Each row of a before or after table is a point. The points were changed in one or more steps. Then noise was added and the rows were shuffled. The steps act on columns, c1 being the first. Name the steps. A step turns or swaps two columns, mirrors them in a line or flattens them onto one, adds a multiple of one to another, or multiplies or shifts one. Angles are multiples of 10 degrees, from the lower column toward the higher: turns from -170 to 170, lines from 10 to 170 but not 90. Use the fewest steps. Two steps may share a column if one is a turn and the other turns, adds or multiplies; they go together, in the order done. Otherwise the lowest column goes first.
In the rows, 100 means zero.

Before, 13 rows:
[79 150]
[98 84]
[100 67]
[53 76]
[88 110]
[58 71]
[100 118]
[78 75]
[77 72]
[64 65]
[56 127]
[91 77]
[120 128]
After:
[117 132]
[89 125]
[113 135]
[96 110]
[126 143]
[98 126]
[117 144]
[117 96]
[92 65]
[148 88]
[110 84]
[134 57]
[134 142]
Steps: turn c1 and c2 by -160 degrees

Before, 10 rows:
[127 31 102 73]
[69 76 77 67]
[91 101 89 85]
[94 61 116 98]
[108 104 85 148]
[103 125 88 41]
[83 100 111 89]
[53 93 61 82]
[121 52 100 101]
[112 104 91 121]
After:
[73 110 99 137]
[86 89 101 132]
[28 63 93 132]
[134 99 47 153]
[111 82 104 201]
[121 97 105 169]
[48 77 72 119]
[103 89 128 95]
[86 116 58 149]
[143 103 33 124]
Steps: multiply c1 by 1.6; swap c2 and c3; shift c4 by 50

Before:
[95 85 85 87 89 62]
[103 95 83 114 138 118]
[127 124 90 116 96 79]
[133 100 108 92 116 82]
[120 128 129 122 96 103]
[122 86 105 89 82 82]
[97 85 110 129 102 102]
[78 118 94 120 95 61]
[118 105 136 126 99 112]
[98 135 105 124 113 119]
After, 10 rows:
[121 69 99 116 90 78]
[86 109 100 88 72 63]
[102 81 100 125 98 112]
[85 106 101 128 104 102]
[94 68 100 92 139 83]
[135 94 99 127 132 119]
[94 99 101 113 195 116]
[121 119 101 119 87 60]
[83 82 100 89 57 81]
[122 74 99 124 90 102]
Steps: turn c1 and c2 by -100 degrees; multiply c3 by 0; multiply c5 by 2.5

Before:
[114 88 97 190 116 93 99 58 73]
[188 102 74 121 111 143 118 88 81]
[98 96 117 115 84 59 85 52 73]
[132 69 110 133 113 70 106 97 77]
[71 114 88 88 135 67 111 98 118]
[87 113 117 124 101 140 101 73 120]
[95 48 120 104 89 109 113 93 103]
[138 56 125 111 114 63 67 67 86]
[74 76 25 83 104 90 80 93 77]
[70 110 99 106 138 82 95 120 78]
[81 102 110 122 105 82 90 151 95]
[79 58 124 100 92 102 93 56 74]
After (12 x 9):
[90 148 117 133 88 128 70 96 57]
[86 49 110 109 114 126 80 102 85]
[93 81 99 114 147 111 90 110 80]
[79 107 26 115 117 89 60 75 153]
[90 108 120 90 93 100 125 49 83]
[89 128 117 54 108 109 102 113 103]
[140 133 125 130 93 123 34 57 61]
[183 111 74 52 65 105 136 102 107]
[119 142 97 77 107 188 98 87 76]
[93 103 89 135 145 100 123 113 130]
[133 103 110 117 94 141 113 70 66]
[78 144 125 98 103 100 86 58 50]
Steps: turn c1 and c5 by -30 degrees; turn c2 and c8 by 90 degrees; add -1 times c3 to c9; turn c4 and c6 by 110 degrees; multiply c7 by 2

Before:
[114 111 128 139 125 84 138 95 159 181 94 97]
[105 126 113 65 83 81 129 91 118 94 122 104]
[88 90 114 82 86 81 98 105 98 50 78 124]
[122 101 156 95 140 91 133 108 130 170 120 78]
[60 74 103 98 55 102 90 86 103 56 109 102]
[105 66 96 98 58 64 103 105 102 82 102 101]
[73 94 80 100 74 91 105 127 102 76 89 78]
[97 103 120 26 77 96 95 112 119 118 102 136]
After (8 x 12):
[105 125 97 72 84 77 111 92 77 78 142 126]
[123 104 54 104 140 90 170 109 50 131 125 20]
[116 107 91 138 126 83 180 94 32 128 73 56]
[110 67 103 97 55 67 88 103 97 84 106 166]
[85 92 85 77 80 82 60 104 97 69 83 142]
[95 104 88 31 78 95 110 112 77 114 137 171]
[63 78 97 96 52 100 60 82 96 76 109 173]
[71 95 123 98 77 92 86 137 109 82 88 122]
Steps: turn c3 and c9 by -160 degrees; turn c4 and c11 by -20 degrees; multiply c11 by 1.3; add -1.5 times c5 to c12; multiply c7 by 0.7; turn c7 and c10 by -50 degrees

Before (14 x 18):
[93 93 132 69 109 105 72 104 108 84 84 122 125 96 129 124 95 75]
[103 98 132 32 55 75 119 109 113 153 114 90 108 105 82 100 94 102]
[69 99 139 110 108 110 95 75 154 123 166 91 113 93 114 113 73 104]
[121 71 112 110 40 90 90 122 82 114 101 142 95 119 110 88 68 115]
[102 116 43 59 137 45 80 95 98 139 123 125 130 153 44 116 96 131]
[59 83 19 116 45 87 81 118 141 73 88 134 120 83 64 154 108 179]
[74 83 89 84 111 148 59 120 87 105 79 84 123 82 88 120 118 98]
[63 96 87 85 107 70 115 67 114 125 102 130 106 114 92 121 58 77]
[124 89 88 108 91 54 143 55 135 124 126 130 122 66 117 88 82 86]
[97 125 86 106 103 47 118 95 96 99 107 72 107 130 107 110 120 84]
[127 70 72 130 79 93 107 140 125 129 84 95 115 118 129 114 56 165]
[89 96 158 96 132 48 86 94 54 100 68 118 99 52 131 88 100 74]
[130 94 125 62 58 122 109 43 135 140 76 62 129 105 49 98 119 139]
[109 130 85 106 102 71 127 89 76 107 132 107 120 108 93 136 81 125]
After (14 x 18):
[105 25 124 131 81 96 106 121 126 59 62 126 55 98 127 75 81 150]
[99 174 101 107 101 70 125 112 74 88 134 115 86 126 96 60 78 119]
[110 85 76 58 57 122 106 42 136 53 117 107 127 113 50 113 73 111]
[102 71 116 111 93 54 146 83 138 65 146 103 88 92 117 109 73 100]
[94 80 63 71 109 107 72 91 106 116 84 97 102 88 131 86 74 92]
[129 143 146 61 137 42 79 110 99 73 120 123 101 165 46 63 70 131]
[122 57 104 84 110 146 58 98 88 118 70 97 121 70 82 76 80 92]
[142 90 106 87 107 73 114 74 113 110 120 97 59 125 93 79 85 96]
[138 93 69 31 54 75 121 117 114 66 106 99 95 108 82 111 92 95]
[107 93 51 95 133 48 89 77 57 108 80 92 97 41 134 133 100 88]
[137 98 60 109 109 111 95 127 155 107 168 101 75 127 117 102 78 94]
[106 54 157 116 48 86 81 109 142 152 80 143 110 73 59 22 81 176]
[94 26 92 111 40 89 90 116 82 76 81 118 67 113 113 120 98 131]
[101 158 107 108 107 46 121 104 100 100 107 87 121 132 108 86 94 74]
Steps: turn c1 and c10 by -130 degrees; multiply c2 by 2.5; turn c3 and c16 by 160 degrees; turn c8 and c11 by -40 degrees; add 0.5 times c11 to c14; flatten c12 and c18 onto the line at 60 degrees; turn c13 and c17 by -80 degrees

Before, 11 rows:
[106 49 109 89 71 118 126 116 70 72 69 98 76 82 116 97 117 54 93 80 49 90 35 74]
[151 87 68 94 108 88 59 96 76 101 80 110 118 50 100 115 48 90 113 80 118 101 51 84]
[115 111 57 101 117 106 23 91 62 68 126 70 115 35 49 81 87 139 116 104 113 125 116 116]
[110 42 78 108 120 75 73 113 101 93 56 87 104 72 77 134 87 59 75 81 64 87 67 60]
[126 49 120 120 93 116 99 84 101 85 87 87 139 76 89 111 66 70 91 118 63 100 51 75]
[153 49 93 68 111 75 100 112 64 114 92 92 109 88 104 119 75 78 76 120 75 109 85 63]
[122 135 109 122 105 68 132 92 108 29 113 127 99 104 78 79 118 111 134 65 99 70 144 161]
[125 123 108 146 84 78 117 164 120 24 134 113 98 111 71 78 128 129 138 90 135 82 115 129]
[94 91 113 120 53 109 105 110 82 105 110 129 116 82 89 114 116 62 73 78 79 89 85 61]
[112 132 113 99 77 75 132 110 164 28 118 151 64 128 45 51 118 117 138 88 127 97 127 125]
[85 116 94 139 99 111 103 102 117 44 141 116 97 133 108 36 145 79 130 86 128 68 123 96]
After, 11 rows:
[136 122 98 121 103 67 131 91 131 29 103 106 100 100 77 78 120 97 133 64 98 70 82 173]
[42 110 85 106 124 90 70 110 88 101 57 100 107 101 76 134 86 51 74 80 62 83 110 50]
[111 114 52 101 117 91 23 89 69 63 119 64 116 101 50 82 86 138 117 105 112 123 99 124]
[87 151 63 97 108 92 61 98 110 106 82 75 118 101 99 115 47 86 112 79 119 100 81 53]
[88 94 123 120 52 124 104 109 130 101 107 83 113 101 90 115 117 67 71 78 76 91 121 62]
[132 110 101 100 79 71 134 110 150 27 108 165 66 101 45 50 120 106 138 88 128 95 98 137]
[49 126 122 121 92 127 98 84 90 87 85 98 140 98 90 112 64 77 89 117 64 101 87 45]
[47 107 111 90 71 134 127 115 98 78 63 71 77 101 118 98 116 64 93 80 50 88 78 34]
[48 152 100 67 112 85 102 112 93 118 95 66 111 101 102 121 76 70 75 118 74 111 118 65]
[114 85 85 141 98 116 103 101 117 38 130 119 96 102 109 35 144 82 130 86 127 66 118 114]
[122 125 97 147 88 68 117 165 112 20 122 119 97 100 71 76 127 121 139 88 136 84 86 129]
Steps: swap c1 and c2; add -0.3 times c19 to c3; turn c6 and c18 by 20 degrees; swap c9 and c12; turn c10 and c11 by 10 degrees; multiply c14 by 0; turn c23 and c24 by 50 degrees

Before, 13 rows:
[82 87 96 100 131 87 114 108 83 105 102 83 79 81 129 112 91 98 74 102 101 102 89 99 100 108 144 89 110 97 142 99 101 98 97 111 99 119 72 91 116 106 72 77 195 97 119 106]
[94 103 99 112 104 98 95 133 94 139 100 80 110 89 85 83 90 88 121 107 112 107 89 94 82 110 109 115 111 51 92 114 99 111 99 104 102 119 115 107 129 111 102 97 124 103 113 108]
[115 87 96 100 107 88 107 106 90 130 104 88 91 86 97 78 97 95 105 69 113 110 94 101 162 99 79 122 114 107 144 92 104 99 89 104 130 99 106 99 85 101 109 93 89 93 120 103]
[79 84 89 104 110 103 100 108 92 109 108 86 122 80 114 143 89 100 116 91 81 109 103 97 81 118 87 81 108 91 87 93 78 113 105 118 107 118 75 91 81 103 105 82 100 104 82 65]
[71 108 103 94 92 103 121 112 132 109 124 84 77 106 80 70 90 85 94 85 82 122 121 101 111 77 74 86 107 107 91 164 62 103 107 120 121 79 93 98 90 109 98 100 90 96 94 72]
[83 40 85 115 95 101 94 107 90 130 108 102 80 134 87 110 106 109 102 105 89 86 170 112 96 110 95 87 116 84 92 94 97 106 103 113 92 84 108 114 102 97 96 59 103 93 109 112]
[86 97 91 108 152 104 100 99 107 108 122 100 105 92 80 87 118 95 115 73 112 129 85 92 88 112 81 91 109 101 94 88 84 118 102 105 139 71 101 129 125 128 88 91 94 94 117 101]
[86 113 105 123 97 108 99 112 100 125 176 91 80 84 135 77 161 91 112 84 104 101 119 90 96 116 97 114 101 78 88 133 107 99 92 112 111 127 115 116 85 90 106 100 99 94 109 70]
[79 105 95 142 91 83 93 151 84 103 110 120 78 87 87 100 141 121 76 100 106 93 91 132 112 115 101 89 101 99 110 86 102 102 90 104 111 115 80 105 153 103 106 101 117 98 121 85]
[79 110 68 98 95 105 95 101 93 115 113 101 95 85 83 77 89 142 112 57 103 82 97 89 104 102 89 107 99 88 98 96 100 106 153 117 91 115 112 104 102 156 98 105 125 97 113 110]
[73 81 85 103 90 99 104 113 143 108 115 97 74 97 82 82 93 126 117 107 114 111 93 87 89 115 129 126 106 107 88 96 108 107 92 110 95 125 101 100 82 98 105 105 92 102 99 58]
[99 86 98 105 88 101 95 97 131 107 101 81 72 108 103 73 95 118 115 70 89 106 85 90 84 83 108 105 104 99 93 87 102 127 130 114 103 122 100 135 103 91 84 76 106 115 99 95]
[75 105 101 104 121 91 95 99 88 138 102 87 132 84 88 88 100 93 89 101 119 116 125 86 126 110 76 77 120 109 89 88 100 123 98 116 110 116 89 120 98 94 49 96 95 116 121 112]
After:
[137 102 99 112 105 97 93 131 95 94 105 81 110 89 86 81 90 87 119 106 112 101 88 95 79 109 103 116 114 51 93 116 99 114 100 105 104 120 119 104 129 103 109 98 123 104 96 109]
[126 113 106 120 97 108 99 113 97 85 153 94 80 85 134 74 161 92 112 85 101 102 86 91 97 115 135 114 99 77 86 134 107 99 92 112 113 127 99 41 86 94 107 101 99 94 120 69]
[106 85 98 105 87 102 95 97 131 100 133 78 72 108 105 75 95 118 115 71 88 102 103 90 83 81 105 105 105 98 92 87 103 128 131 113 104 122 108 118 102 89 93 77 106 115 89 94]
[137 103 101 102 121 90 95 97 88 75 121 68 132 84 88 89 99 94 89 99 120 101 74 84 127 110 59 77 123 108 89 88 98 123 98 115 112 117 74 108 99 110 58 95 95 118 103 110]
[101 104 97 143 91 82 92 151 85 81 109 120 78 85 87 99 143 120 76 101 106 101 86 134 114 115 125 93 102 101 111 85 102 101 90 106 109 115 90 94 152 101 100 102 117 98 73 84]
[128 87 97 102 104 90 109 107 93 114 102 91 92 85 97 77 96 95 107 70 112 106 81 101 163 98 80 124 115 106 145 91 105 99 88 102 132 98 110 98 86 115 113 93 89 93 93 102]
[110 110 103 94 92 103 122 110 133 71 109 85 79 106 80 71 90 85 95 84 82 105 101 102 110 77 129 85 108 107 92 165 61 103 106 118 123 80 82 82 91 126 103 98 90 95 113 71]
[107 96 92 110 152 105 98 97 110 86 136 96 102 94 80 88 118 94 114 73 112 108 90 96 89 112 101 90 109 101 95 88 84 120 100 106 141 73 108 94 122 134 87 88 95 93 84 102]
[105 88 96 101 130 87 114 108 79 82 94 77 80 81 130 113 90 97 75 103 99 100 92 100 101 109 128 90 108 95 142 98 101 97 98 108 100 120 84 94 116 74 81 76 195 96 68 105]
[109 81 85 102 91 99 104 113 145 75 108 100 75 96 83 79 93 125 117 108 112 101 102 86 87 116 186 126 106 106 89 96 107 108 94 109 97 126 104 85 81 80 106 108 93 101 97 58]
[108 87 89 108 109 103 100 106 93 81 96 90 120 79 112 143 90 100 114 91 80 102 121 98 82 118 144 81 108 90 89 93 77 113 106 118 109 120 80 88 82 112 110 81 100 106 95 67]
[116 110 71 100 95 105 98 101 94 79 111 99 96 85 82 74 87 141 109 57 104 99 86 90 104 103 113 108 98 92 99 96 101 106 152 119 87 116 111 90 102 149 97 106 126 95 100 112]
[133 39 85 114 94 103 92 108 89 83 117 102 82 133 87 110 107 109 99 103 91 96 72 112 96 108 76 88 116 83 92 94 98 106 104 112 90 84 59 100 101 101 95 59 104 91 152 111]
Steps: swap c1 and c10; turn c11 and c40 by -60 degrees; turn c12 and c43 by -20 degrees; flatten c22 and c37 onto the line at 80 degrees; turn c23 and c39 by -40 degrees; turn c23 and c47 by 110 degrees; turn c27 and c42 by -40 degrees; add -1.5 times c48 to c27

Before (9 x 64):
[94 108 114 96 107 111 95 125 86 114 88 5 88 51 96 118 89 94 107 96 72 77 106 117 88 92 109 79 67 90 97 95 93 106 90 90 94 96 100 87 96 90 118 135 107 114 106 118 118 96 110 120 92 92 95 95 100 88 90 79 103 119 86 112]
[130 116 68 82 101 114 110 124 93 85 81 118 98 115 97 107 90 123 93 130 70 80 108 86 101 92 79 99 100 83 101 118 108 86 119 106 88 103 142 86 110 108 98 84 118 109 92 86 112 115 103 108 102 86 122 84 101 95 102 84 73 119 86 93]
[90 109 100 105 119 111 112 92 92 118 108 110 121 80 89 82 87 122 89 88 77 70 186 128 97 110 94 92 105 132 95 108 105 85 50 92 102 104 93 86 72 78 95 94 111 78 119 114 84 96 88 110 109 113 114 95 99 105 82 89 101 123 94 110]
[111 98 108 129 74 120 100 72 104 120 112 115 105 116 151 115 118 102 109 100 100 120 100 100 59 96 87 84 101 92 122 121 94 78 119 82 110 122 139 121 107 92 84 83 112 121 95 87 113 96 89 105 98 85 113 84 120 103 66 87 105 110 97 54]
[92 115 109 128 93 78 110 121 97 90 108 117 104 110 94 99 113 125 93 99 101 66 115 115 98 95 112 72 107 83 100 66 102 106 109 80 95 129 95 86 111 98 113 96 113 116 92 104 108 92 94 97 70 85 123 102 117 38 100 111 102 92 100 82]
[92 50 108 104 85 121 103 111 97 114 113 106 88 102 84 106 118 97 108 87 97 94 106 123 94 93 108 71 106 132 93 104 115 92 112 92 93 94 92 104 105 104 116 83 109 36 96 102 90 91 133 117 65 108 97 102 105 88 99 77 80 107 126 94]
[93 108 103 106 99 80 74 119 103 110 96 98 111 115 90 93 82 99 126 136 79 83 94 127 95 94 93 80 112 87 94 76 96 61 79 84 92 101 153 94 108 108 90 113 98 106 89 122 79 97 105 75 103 105 101 102 113 97 92 82 101 125 90 27]
[100 102 102 96 106 87 97 103 102 118 106 104 87 84 92 73 86 110 89 103 101 64 94 99 91 104 114 102 104 84 94 112 112 104 95 74 110 115 87 164 108 105 97 90 119 111 107 97 116 97 90 109 112 101 108 102 101 98 71 87 73 100 86 107]
[99 106 79 51 103 92 97 79 85 119 97 76 90 116 110 117 93 85 103 86 99 93 86 61 52 96 107 72 105 82 154 95 67 108 127 92 112 96 116 99 94 79 117 82 52 126 108 115 92 125 107 104 98 91 123 107 104 106 100 98 84 117 130 103]
After (9 x 64):
[76 106 79 51 104 92 97 79 84 82 98 76 90 116 110 116 93 85 108 86 99 93 86 151 72 96 107 73 105 119 154 101 99 108 127 92 112 97 116 99 93 79 117 82 52 126 97 115 91 125 107 104 98 91 123 92 104 106 100 115 84 117 130 103]
[113 116 69 82 101 114 110 124 93 83 81 118 94 115 96 107 89 123 95 130 70 79 107 105 115 92 79 99 100 85 101 103 84 86 119 107 88 103 142 87 110 108 98 84 119 109 123 85 112 115 103 108 102 86 122 124 101 95 103 60 72 119 86 93]
[91 108 114 96 107 111 95 126 86 90 87 5 90 51 96 118 89 94 114 96 72 77 106 91 90 92 108 79 67 113 97 94 116 106 90 90 94 96 99 87 96 90 118 135 107 114 115 118 118 96 110 120 92 92 95 101 100 88 90 91 103 119 86 112]
[84 98 109 129 74 120 100 72 105 92 112 115 110 117 151 115 118 102 105 100 100 120 100 104 81 96 88 85 100 120 122 105 105 78 119 82 110 122 139 121 107 92 84 83 112 121 105 87 113 96 89 104 98 85 113 125 120 103 66 87 105 110 97 54]
[95 116 109 128 93 78 110 121 96 83 108 117 101 110 94 99 113 125 92 99 101 66 115 87 95 95 111 72 106 90 99 75 108 107 109 81 96 129 95 86 111 99 113 96 112 116 86 104 108 92 95 97 70 85 123 76 118 38 100 103 102 92 100 82]
[94 50 108 104 85 121 102 111 97 132 113 107 91 102 84 107 118 96 115 87 98 94 105 73 93 93 108 71 106 114 93 104 103 92 112 92 93 94 93 104 105 104 116 83 110 36 105 102 91 91 133 118 65 108 97 102 105 88 99 90 80 107 125 94]
[93 109 99 105 119 111 112 92 92 131 108 110 118 80 89 82 87 122 77 88 78 70 186 75 93 110 94 92 106 118 95 103 114 85 49 92 103 104 94 86 72 78 95 94 111 77 114 114 84 95 88 111 109 113 114 109 99 105 82 114 101 123 94 110]
[94 108 103 106 99 80 74 119 104 87 95 98 125 115 90 93 82 99 116 136 79 83 94 81 94 94 94 80 112 111 94 83 120 61 78 84 92 102 153 93 108 108 90 114 98 107 126 121 78 96 104 75 103 105 101 83 112 97 91 52 101 125 91 27]
[96 102 103 96 106 87 97 103 101 84 106 104 80 84 92 73 86 110 99 103 101 63 94 93 94 104 114 103 104 118 94 110 91 104 95 74 110 115 87 163 108 104 97 89 119 111 116 97 116 97 90 108 112 101 108 106 101 98 71 92 72 101 87 107]
Steps: flatten c1 and c25 onto the line at 50 degrees; swap c10 and c30; multiply c13 by 1.3; turn c13 and c19 by -30 degrees; add -1 times c20 to c60; turn c47 and c60 by 40 degrees; turn c24 and c33 by 140 degrees; mirror c32 and c56 in the line at 20 degrees
